Every row gives one point. Two turns around zero, p and q, are shown by what they do to some points. Where does a point land after both, in the order given? Backwards means that the second turn is done in reverse. Each puzzle has new turns, and all numbers are rounded.

Turn p:
[-36  -6] => [-36   3]
[-32  -7] => [-33   1]
[44 36] => [51 24]
[ 24 -23] => [ 18 -28]
Turn q:
[13 38] => [36 18]
[-5 23] => [13 20]
[-25  22] => [-2 33]
[ 36 -44] => [ -6 -57]
[-19 -39] => [-41 -14]
Where do these land?
q, then p: [-32  27] => [ 7 41]
p, then q: [-18  -7] => [-15  12]
q, then p backwards: [ 50 -21] => [ 32 -44]

Turn p:
[  6  35  18 -97] => [ 54 -21 -86 -15]
[  5  -6 -58  55] => [-4 45 57 34]
[ -8 -26  24  21] => [-36 -18  12  -5]
[ 12 -30   8  -7] => [-13 -24  -4  20]
[-6 10 15 -9] => [  2  -5 -11 -17]
[-25   2 -22  23] => [-16  35  13   1]
[15 15 15 13] => [ 11 -12  17 -17]
Turn q:
[-38  17  26  -8] => [ 10  47 -11   6]
[-9 -8  8 31] => [-28   5 -12  14]
[-61 -12  25 -36] => [  3  70  10 -28]
[  8  -3  32 -21] => [12 16 31 14]
[ 51  -2 -49  26] => [ -8 -74 -12  -2]
[-12  31  -8  -1] => [ 21   6 -26   1]
[ 61 -23 -33   9] => [-11 -70  20  -3]
Where do these land?
p, then q backwards: [24  6 15 22] => [ 25 -15  -5 -21]
p, then q backwards: [-54  42  31  -2] => [-58 -19 -41 -16]
p, then q: [ 26  33 -47  -7] => [ 17 -39   1  47]
q, then p: [ 23 -35 -60  10] => [-40  -9 -50  36]
q, then p backwards: [-55 -22  37   3] => [-55   5 -36  24]
p, then q backwards: [26 -8  3 -9] => [26 13 -3  2]
q, then p backwards: [ 10 -15  22 -17] => [ 11   2 -12  29]
